Rows are points. Before rounding, the points of a table are all equally far from one centre. They may lie mostly on one side of it. Where is the centre, to within rounding?

Points (6 x 2):
[[ 21 -19]
 [ 19  31]
 [-12 -50]
 [  9  43]
 [-73 -34]
 [-35  60]]
Centre: [-31   4]

Points:
[[-74   0 -47 -10 -18 -31  -8   0  35 -61  28]
 [-95 -59   6  44  -7   3  -6  23  24   7 -11]
 [ -2 -32  18   8  -4  19 -19  52  73 -20 -19]
 [-32  -3  -8  21 -25 -60  49 -10 -21  47  -7]
 [-30 -49  52  36 -15  22  32 -14  65 -23 -20]
 [-32 -15 -22 -33  15 -38 -25 -61  36 -62  -8]
 [ -2  12  16  -7  48 -79  21 -13  39 -31 -38]
 [-33 -17  21 -55 -23 -48   3   8  45  43  10]
 [-26 -60  33   3 -37  -2  -1 -53  29 -10 -65]
 [-64 -46 -29  13 -40   5  -4 -30 -23 -23 -53]
 [ 19 -42 -11  25  -5   8  27  26  23 -35  37]
 [-71 -84  13  53  -5 -23  11  -7  61 -15 -18]
 [-36 -42  10  25  36 -30  36  20 -25  24  13]
 [-44 -17 -48   5 -13 -29 -43 -25  49 -69 -46]
 [-35  -6   7   9 -27 -44 -14 -64   1   3  40]]
Centre: [-30 -16 -13   8  -2 -20   9  -9  34  -4 -19]

Points, 30 rows:
[[ 86  14   8   1  39  49  20 -11  -3  11 -28   5  -7  24 -19  29   8 -20
   51 -10  65 -43 -16  19]
 [ 38 -25  -7  38  81  30 -17 -25  -5 -15  -3  32  -1 -28 -32  12  -1   7
  -44  -9  60 -36  49  34]
 [ 59  16  15  39  34 -15   7 -29 -20  34  17  32  24   5 -26 -23  63  61
   30  19  76 -22 -18  55]
 [ 37 -38  39  22   5 -24  -7 -28 -25  80  25 -11   8 -15  18  13 -18   0
  -25 -17  81 -17  28  34]
 [ 29 -34  27  12  43  30 -27 -20  15  55  23   1  26  25 -40  -5  30  17
    5  -3  53  -7  56  -1]
 [ 85 -18   1  21  17  34  11 -49  -1  15  36  -8  46  -4 -36  -2  50  26
   27  21  25 -56  -9  58]
 [ 58  10  -9   8  27  44   8 -12 -26  38  -3  -3  47  27 -59  11  32  15
  -25   1  32 -18  48  59]
 [ 55 -30  18  -9  51 -17 -18 -19 -15  33 -10 -47 -12 -24 -58 -35 -11  19
   14 -33  71  -1  -9  68]
 [ 51  -4 -19  11  71   4  11 -19  26  15   0   5 -44  10 -11  14 -38  66
  -35  34  56 -35   7  80]
 [ 29 -23  19   8  35 -34 -16  -3 -38  14 -17  13  -1 -29 -75 -32 -16   0
  -19  18  38 -37  12  37]
 [ 42 -37   5  48  54 -27  -3 -29 -31  64  16   2 -48 -14 -17 -27  12  28
   13  42  38 -23   7  42]
 [ 94 -18  -7  11  60  14 -56 -16  -6  10  15  32 -24  11 -12  17  14 -10
  -27 -19  95 -31  -1  14]
 [ 70 -41 -11  25  39  33   3   8  -4  44 -35   2  -4 -28 -16 -52   1  58
   10 -10  28 -26  -8  50]
 [ 95 -40  -9 -20  38 -48  16  -4   9  38  19   5  -7 -12 -12   5  36  13
  -33  21  51 -68  12  52]
 [ 27   1  22 -12  62  -1 -58 -15 -16   6  37  17  14   8 -53  40   9  54
  -14  29  35 -29  36  27]
 [ 33 -32  14  -2   4 -40 -18 -38 -39  17 -20   1  27 -49 -45  -1 -15  15
    2  10  59 -73  28  68]
 [ 49 -70  21  -1 -12  11 -27  -6 -38  46 -14   2  61  -8 -32  15  23   9
  -17  26  67 -28   6  62]
 [ 79 -30  28  10  70  55 -15 -15 -29 -11  -9 -18   0 -19  -4  -9 -13   0
   -5   2  62 -31 -32  43]
 [ 57 -37  24 -21  20  21 -43   4 -15  31  25  27  48   7 -24  48  41  56
    5 -26  51 -50  28  35]
 [ 64 -31 -37  31   8   6  41 -47 -11  21  43 -16   6 -28 -34  21  36   0
   31  41  61  -3  11  40]
 [ 81 -15 -52  56  39  29  -4 -82   8  25  -3  23  19  -6  -6  -4 -20  16
   23  -9  35 -37 -13  76]
 [ 28 -25  34   7  38 -11 -17  14  22  29 -16  -7  -2 -30 -53   1  21  36
   37  49  18 -32 -13  74]
 [ 91 -27 -12  -2  65  -3 -16 -46  -8  39  39   0   3 -13 -50  40  18   9
  -36 -32  40 -62   9  20]
 [ 44  -5 -24 -17  46 -12  -9   3  12  21 -44 -26 -21 -26 -34 -28  13  41
  -16 -14  36   1 -35  71]
 [ 69 -23 -20  12  60 -21   0  13  24  31  42  13  37  -3  17 -10  47  30
  -43 -13  41 -13 -12  23]
 [ 47 -18 -27 -17  84 -31 -14 -58   1  39  10  35  10  -9 -61   8 -15 -19
   15 -13  55 -43  24  24]
 [ 87   8   0  15  53   5  24  13 -14 -10  -4 -12  65 -25 -24  13  41  26
   -8   1  77  -1 -21  34]
 [ 79 -28 -20 -14  67 -13 -28 -19  -8  27  -1 -13  17  -4   6 -21  36   6
  -49  20  42  -9   2   3]
 [ 85 -26   3  -6  16  -9  18 -38 -31  -1  24  -1  24 -21 -33 -25  47  23
  -28 -37  44 -16 -28  39]
 [  2   5  33  30  23  28  -8 -26  19 -15  27 -10  24   7 -22  11  38  39
   31  40  36 -56   3  53]]
Centre: [ 46 -22  -7  15  30  -8  -6 -19  -3  18  -1   4  10   8 -15  21   0  24
   8  -2  52 -22   0  44]

Points (30 x 24):
[[ 13   2 -21  38  11  10  11  26  26  -5  46  -2 -90   5 -21  14  23 -40
   34   6 -16   0  16   6]
 [ -5  14 -38   7  16  38  18   2  -4  17  43  -7 -75 -16  16  10  -9   9
   63 -25 -13  18 -25  -6]
 [  0 -57  -2  -1  23  24  26  37  11 -13  25  15 -38  19   5 -13  12 -14
  -50  -9 -12  55  52  10]
 [-17 -75 -26 -15  31  24  18  20  40 -26  45  14 -66  -5  17 -26 -12  62
   17  10   9  -5  14 -16]
 [-34 -54 -22  15   8  28   8  22  -1   0  66 -44 -57 -23 -10 -41 -16  23
   44   7 -11  35  32 -42]
 [ -3 -76  16 -21  35  29   1  14 -56  -7  33  -9 -45 -23  23  12  20  31
    3  40 -14   5   2  -6]
 [-30 -12  -2  35  25 -34  21  46  14  11  41   1 -62  -2 -21  -8   4  34
    7   7  33  32  42 -16]
 [ 27 -50  -2  -1 -21  38  -7 -18   7 -10  69 -29 -91  -2  15  18  17   9
   17  22  21  29  16  12]
 [ 17 -17 -17 -32  22  25  -7  33   4 -12  11  -6 -41  41  23   4 -15  26
   50  -1  10  52  52 -51]
 [-11 -31 -81  25  47  26  38  27   9  15  45 -18 -53  -1  -5   2  12   5
   21  23 -11  18   5  12]
 [ 42 -19   7  40   2   7  10 -16  -6   2  36 -16 -84  -8   6   5  17  24
   48  15   0  26  54 -55]
 [-23   0 -11 -19  36  17  37   3  14   2  68 -16 -67  26  -6  14  -8 -27
   42  25  -4  41  55   1]
 [ 19 -15  30  39  30   1  40  25 -19  12  22 -28  -2  12  15   7  14 -30
   14  24  -7 -27  15   4]
 [ 10  -3  22 -10  45  30  23  12  23  18  70 -16 -52 -14  30  23  10  -3
    6  31  18 -11  11  39]
 [ 16 -18   0  50  31   8  10  30  20 -20   6  25 -67 -45  15 -10 -28  -3
   17   7  20  18  56 -16]
 [ -3 -21  37  22  27 -30  13  18  30  11  67  -1 -59  34  25  -9   6   1
    1  19 -12  59  28  14]
 [ 36 -47  -5   3  62   4  20   0  27   6  57 -18 -70   9   5   2  12  37
   66  -8  21 -10  30  -7]
 [ 12 -57 -24  14  20  15  -8  47 -10  -6  21  14 -19  17  25  42  -9  17
   42  19  -2  48  38 -39]
 [  5 -39 -25 -26  40  41  35  48  12  17  66 -34 -53  28  -6  -6  42 -15
   30  24   9  21  33 -14]
 [ 21 -52   6  11   6   7  33 -24  31  17  16 -47 -59 -23   1  22  41 -11
   29   5   0 -23   6 -48]
 [-23 -30  24   4  44   9  16  18  13  33  13 -27 -32  14 -27   9  45  -1
   56 -11  19  19  17 -20]
 [ 13 -67  30  22   7  31 -29  24   2   2  22  -4 -63  -6  17  23  17  -5
   12  21 -28  28  57  -6]
 [-16 -36 -10  44  27   9   2  16  10  -2  83  21 -77  -8  38  22  31 -19
   -4  17   2  25  55 -43]
 [ 27 -14 -14  45  16  -1  -1  -2  16 -20  18 -54 -47  44  27  14 -11   4
   11 -30  21  34  14 -26]
 [-15 -55 -34   0 -11  59  17  -6   6  34  60  37  -9  11  20   0  -4  -2
    2  -8   1   3  26   7]
 [-18 -10  -6  10  15   6  27  33   3 -26  52  -4 -95   2  10   6 -11 -12
    6  13  19  62  53 -47]
 [-21 -49  61   2  21  18  25  20  21   3  13 -11 -47  21  24  14  32   4
   27 -14  13  32 -18 -20]
 [ 18 -56 -31  11  50   3 -22  37  14  33  47  20 -82   6  28 -11   3  28
    0  16  -2  33  48 -24]
 [-14 -57 -16  13  -7  14  39  45 -15   6  32  -7 -53 -50  16  -1 -20  -5
   19   6 -61  13  16 -20]
 [  1 -64 -19 -13  36  51   6  21 -10 -37  13 -21 -93   6  19   8  -6 -11
   18  14 -26  29  41  -7]]
Centre: [  3 -24 -12  -5  17   1   9   3   3  -9  37  -4 -35  -7  21 -13  14   0
  14   2  -1  13  18 -17]

Points (31 x 24):
[[ -7 -27  24 -11  54 -59   1  33 -17  -1  40   6  12   3   5 -21 -36 -42
  -15 -17 -19 -11  35  19]
 [ 39 -31 -23  -7  39 -43  23  33 -23  -8  34 -28  19  -6  27   3  25   8
  -25 -20 -45  -1  50 -20]
 [  5  27 -23 -31  31 -38  44   9 -23  30   0  27   1  27  37 -30   9  -4
    1  34 -17   6  25  16]
 [-20 -11 -35 -30  60 -46  36  11 -11   2   9   5   5  60  19 -10  -9  -9
  -16 -32 -10   2  29  11]
 [ 19  12 -60  11  40 -24  34   5 -44   2  30   3   8  -6  34  28 -42 -19
  -31   4 -25 -12  65 -10]
 [-22 -21   1 -54  -8  -9  45  23  15 -29   3   9  51   7 -29 -20  -6 -10
    3 -36  30 -11  52 -11]
 [ 10 -30  -4 -39  67 -27  17  24  -5  27  18 -17  13  -8  25   3  11   3
  -10  15 -65   4   4  14]
 [  3   9 -51  -1   4 -40  26 -10 -15   3  53  15  20  -6  21  -4 -39 -55
   11 -38 -40 -12  15  18]
 [  9 -30 -33   0  51 -35  20  11  24   7 -18 -42 -22  -4  12  21 -17  -6
  -28 -51 -31  12  17  44]
 [ 25 -25  -7  38  19  -8   9  37 -32  57  17 -12  -4 -38   9  21 -47  11
   -7 -10 -24 -14   4  11]
 [  7 -12 -30   4  34 -58 -25  -4  27  41  47  38  34 -16  -8 -16 -46 -16
  -12 -13 -20 -20  51  -9]
 [-16  10  -1 -16  25 -47  12 -20  14  39  30 -46  55 -10  32   2 -22 -59
   26  -1 -41  -7  51 -17]
 [-13  -2 -21 -53  37 -14  24 -33 -21  13  19 -22  30   6 -19   1 -26 -25
   20 -13 -29  -6  45 -66]
 [-12 -11  -6   4  65 -57  -7 -12  23   7   7  -9   1  22  31 -10 -31 -12
   -7 -29 -11  -3  47  54]
 [-47   1   9   4  27 -36  29  18  40 -16  14  10  -9   5  24  30 -41 -50
   33  -4 -19  12  33   6]
 [ 39  -8 -95 -22  17 -21   6   8  15   7   7 -21  43  -4   2   1 -14  26
    1  -9  -5 -14  70 -30]
 [-11  -7  -3 -28  15 -33   6   1  18   9  55   9  11  42   4 -13 -27 -28
   -8  18 -29 -33  93  26]
 [ 10 -47 -46 -19  32   6  25   8  19   5   2 -24 -18 -26  -3  25 -17 -41
   13  11 -22   4  44  54]
 [ 10 -45 -30  18  31 -26  10  22  -8  15  31 -18  43  31  35 -26 -13 -64
  -12  16  14   0  13  -4]
 [  5  -1 -37 -35  58 -40  14  30  32   1  15 -10  35  40  26  12 -47 -41
   23  19 -51   7  34   8]
 [-16 -34 -32   7   2 -45  30 -39  13 -11  38  -8  61 -10  28   6 -18 -12
  -21  10 -24 -28 -21  40]
 [ 23 -10  -2  11  34 -27  20  31 -30  32  23  18  30  27  21  -3  -3  -2
   -9  -6 -70  19  69  -2]
 [-14 -39 -10  20  44 -73  33  18 -11 -16  -5   1  31  38  19   3   2  13
   -3  12 -41  18  19  21]
 [-12 -16   4 -40   4 -31  36  26  -3  -6   7  -6  37 -20  66  34   6 -28
   15 -33 -40   3  26   2]
 [ 28  22 -16  12  15 -48  11  25   3  26  33 -35 -27  31  33 -16 -11 -28
   21   4 -44   3  36  32]
 [ 13 -38 -28 -19  61 -45  15  -4  -9 -32  32 -26  19  -1  34  30 -14  -5
  -36 -30 -48  23  38  -8]
 [  8 -44 -56  16   5 -44  16  10  19   9 -26  48  24  -6  40  13 -24  16
  -19 -21 -20 -19  52   7]
 [ 13   3 -38 -21  31 -29  -4   5 -23  39 -17   7  33 -21  -2  29 -21 -32
  -13 -32 -35 -14  80  31]
 [  7  -9 -43 -42  16 -48   2  40  -8  20  62 -39 -14  46   6   6 -24 -23
  -31 -13 -20  17   4  -8]
 [ -6   6 -56   0  38 -34  19  -5 -19  -3  54  11   5 -29   2  52 -15 -14
  -27 -21 -28 -12   5  12]
 [-13 -15 -19 -14  46 -39  13  49   3  42  20 -12  13  -9  33   1 -24 -50
  -32  11 -37  47  20  26]]
Centre: [ 13  -4  -7 -11  -3 -24  21  -1  15  10   6 -15  23   4   0  11 -30  -3
 -17   5  -8   8  28  -1]

Points:
[[-42  50   0 -19  41 -20   8 -23  27   7 -33  10  -3 -42  15  56  25  -7
    7 -24 -77  29 -13  35]
 [ -1  33 -34   4  26  35  15 -27  -1  20 -31  11  23  17 -32  84   6 -29
   51 -67 -58  46  19 -31]
 [-13  68   1  44  45  44  -7 -58  -1  28  -9  10 -16   8  -8  40 -10 -10
   37 -51 -64  36  36 -13]
 [ -3  65   4  26 -18  -2  16  -1   3  47 -19  16   6  -9 -24  52 -21 -48
   19 -49 -61  37  32  -4]
 [ 20  28  -5   4   6  41  31 -52  -3 -13 -18  37 -10 -16  -5  34 -19 -23
   31 -43 -38  73  -5  18]
 [-66  33  -4 -17  14  34  28  -1  41   8 -51   8 -20 -39  -6  47 -15 -39
    7 -30 -50  77 -11  26]
 [-35  35  -5  24  31  49  35 -11 -27  -7  41  21 -38 -28  21  43 -15   3
   32 -47 -78  24  32   5]
 [-42  59 -17   3  40  29  30 -23   5  64 -12  20 -21   5  10  29  24 -57
  -22 -44 -58  79  10  -3]
 [-21  53  16  33  43  22  49 -53  11  41   5  23 -23 -22 -45   6  35  14
   18 -48 -66  39  33  15]
 [-64  55 -26  24  11  -1  48  -8  20  37  18   0 -11  36   3  48 -18 -43
    9 -22 -71  48  32  -1]
 [-23  13 -11  27  13  -3 -19 -33   8  22  -9  23 -25  -2  23  47  12 -42
   12 -26 -65  36  12  32]
 [-26  27 -45  10 -16  20  52  -4   3  -9 -26  -2   8   2   2  53 -10 -48
   49  -7 -20  75 -29   0]
 [-39  60   4  38  42  24  54 -22   5  48  18  -6   0  16 -23  36  28 -39
   39 -29 -90  55  11  -7]
 [-24  80   4 -13  -9  36  41  12  41 -30 -37   4  -2   1 -16  57   3  -7
   11 -50 -74  59   9  -1]
 [-41  23 -34  20  14   8  16 -38   4  59  -6  16  25 -22   0  19   5 -22
   12 -53 -36  57 -15  -8]
 [-62  33 -25  61 -18   4  22   7  11  28  15  13 -18 -10  41  36  18 -33
   20 -18 -14  45  17 -13]
 [-23  35 -30   3  33  47  30 -33  21  29 -19  19 -41  51   0  61  23 -19
   64  -5 -53  41 -35  -4]
 [-24  46 -23  18   6  14  33  30 -17  55 -32  21 -34 -36 -22  46   9 -49
   15 -37 -79  40  -8 -43]
 [-34  66 -68   6   5  50  34 -19   9  26  -9  -9  -2 -10 -22  71   3 -39
   16 -46 -44  60  -8 -31]
 [-26   4  23 -14  44  67  19 -31  13  42 -16  17 -14 -11  -9  16 -34 -28
   36 -50 -41  65 -11  22]
 [ -5  51   0  16   7  43 -11 -41  33  21 -42  25 -23   9  22  45  17   7
   29  17 -76  64  -6 -37]
 [-29  39 -12  -6  32  49 -13 -24 -21  68  -7   3  26 -15  26  79 -35  24
  -13 -23 -44  46   0  13]
 [-53  47  -3  21  14  47  13 -28 -23  -7   1  16   3  47 -14  32 -54  -3
   24  -8 -53  73  -6 -42]
 [-28  55 -11   2  58  26  26 -41  36  35   5 -16 -14  11 -23  43  -6 -29
    8 -61 -68  56 -25 -24]
 [-57  32  19  16  -8  34 -25   1   4  52 -50  10 -25   3 -17  95   0  29
    2 -38 -61  56  15   6]
 [-68  48   6 -26 -25   1  10  14   7  47 -42  19 -13  -3 -20  50  -9 -30
   -6   9 -74  78 -13 -27]
 [-28  15  -1  19  10  43  65 -18  -2  29  -7  17   3  21 -30  60 -43 -22
  -10 -31 -79  77  33 -21]
 [-37  40   8  18  -1  20  38 -11  36 -25 -40  39 -45 -20 -44  18 -14 -18
   50 -32 -62  56  21  -9]
 [-26  11 -24  -2  22  36 -13 -55  30  -5  -6 -16 -29  23   5  25  18 -20
   23  -6 -80  76  22   6]
 [  0  25  -7   7  -1  28  32  -5  33  43 -24  14 -60 -38  23  55  -5 -48
   -7 -38 -48  73  13  -6]]
Centre: [-20  34   5 -12  43  20  21  14  -6  16  -4   1 -18  -4 -24  47  14   6
  14   8  -9  47  26 -16]

Points (29 x 24):
[[  1 -42  23 -21  14 -29  24  31   3 -16  -8 -40  34  20  -7  -5  29   5
   57  36 -41 -43  34 -51]
 [ -8 -54 -27 -57  32 -24   6  30  18  13   0  37  63  39 -17  15 -13 -35
   23  44 -53   3  13 -34]
 [ 24 -61  26  10  37 -26 -13  49 -20 -21  12  49  94  44 -14 -31  48 -24
  -20  27 -14 -36 -16 -13]
 [-21 -47  15  -1  51 -20  -8  42 -18 -38 -43  25  79 -26 -20 -53  -5 -37
    6  -2 -17 -11  25 -26]
 [-33 -21  18 -65  30 -21  11 -27 -11 -53  34  29  63  25 -31 -14   9  -7
   75  11 -65  -4  10   3]
 [-59 -12  -4 -44  25 -30  13  21  14 -14  -7  33  28  26 -25 -13   2 -45
  -11 -22 -17 -36  48   9]
 [-12 -42 -11 -33  49 -48   3 -20 -35 -38  11  11  77 -28 -45 -47   6  -5
  -16  43 -35 -11   6  13]
 [-47 -39  -3 -10 -19 -59  48  44  27 -25  10 -21  24   2 -18   9 -10 -60
   11  23 -16  -6  27 -35]
 [-62 -23  24   1  -1   3  31   6 -35 -25  -4  27  44  55 -21 -55  -3 -45
   25   7 -33  -4   3  35]
 [-11  -8 -19 -16  27 -42  57  10 -10 -72  29  46  55  65 -17 -26  -7 -46
   -9  33 -29  -6  51 -18]
 [-15 -13 -32 -29  25 -36  58  18 -41  10   8  41  57  30 -43 -53  -4 -49
   24  41 -48 -13  16  -8]
 [-29 -16 -19 -12  30 -18   9  23   2 -43  19  19  75  50 -36   0  23 -41
   28  60 -31 -74  47 -23]
 [-29 -45 -30  17  66 -15  20   3   8  -6   7  71  51  38  -2 -35  19 -58
   19  16 -43 -34  -1  15]
 [-10 -15   2  -9  49  -9  20   6 -47   1  48  36   9  12 -26 -35  -3 -21
  -17  35 -49 -31  30 -22]
 [  1 -24  27  -4  35   7 -34  -5  -1 -14  75  51  45  32 -37 -15  47 -54
  -14  26 -22 -41  18 -12]
 [-12 -88 -31   9  52  29  35 -11  -3 -32  18  18  76  27  -6  30   8 -16
   45  28  -7   9  -8 -38]
 [  6 -12  18 -50   0  14  -9  46 -49 -27  18  29  35  18 -34  -8  37 -44
   22  32   6 -37 -26 -57]
 [ 12 -50 -23  -8  21  32  24  27 -19  17 -10  -1  68  42 -43 -43 -18 -57
   33  42 -17  28   3  -6]
 [  5 -38  46 -31  37  23  25  35   1 -11  39   7  95   3  -3  15  36 -11
   44  45   8 -50  28 -14]
 [-16 -27  30  27  16 -26  18  14  20 -39 -13  62  87  10 -55 -40  -4 -22
    0  42  17  -7  37  -3]
 [ -2 -51  21  -8  53   0 -33   8 -27 -24   8   7  20  19   0   5   5 -30
    9  58  -4  -6  34 -48]
 [ 10 -34  12 -37  52   7   5  25 -20  -5  -7 -34  85  35  -8 -16  93 -13
   40  13 -19 -17  25 -19]
 [  7 -36   4  -6  15  34  39  55  -4  -9 -10  41   7   7  -8  22   4 -30
   37  63 -38  18  -8 -14]
 [ 23 -48 -23 -37  29   6  27   8 -13 -21  27  23  53   8 -37  -1 -40 -19
   23  49 -25 -56  19 -37]
 [-51 -15  28  -2  64 -27   5  13  12 -10  -2  23  27  47  -4   1  31 -13
   27  33 -78 -11 -17  -5]
 [ -2 -63 -24  -9   8 -45  41 -38  19 -13 -13  26  44  32 -46  10   0  -4
   -2  24 -27 -28 -27  13]
 [ 15   8 -17  11  33 -25   8  27 -25 -33 -19  48  58  26 -13  13  -3 -28
   27  63 -38 -48  44   7]
 [ 35  -7 -37  -1  18 -36  32  44 -18  14 -27  43  48  29 -35 -13 -14 -19
   24  27  18 -32  16  10]
 [ 20 -43   6  -9  17 -13  24  19 -13   0 -17  66   7  64 -29  27  22 -29
   30   9 -27   1  34 -22]]
Centre: [  1 -18  -5  -3  15 -13  16  20   1 -32  24  10  57  11 -19 -10  25 -25
  20   6 -19   2   1  -5]
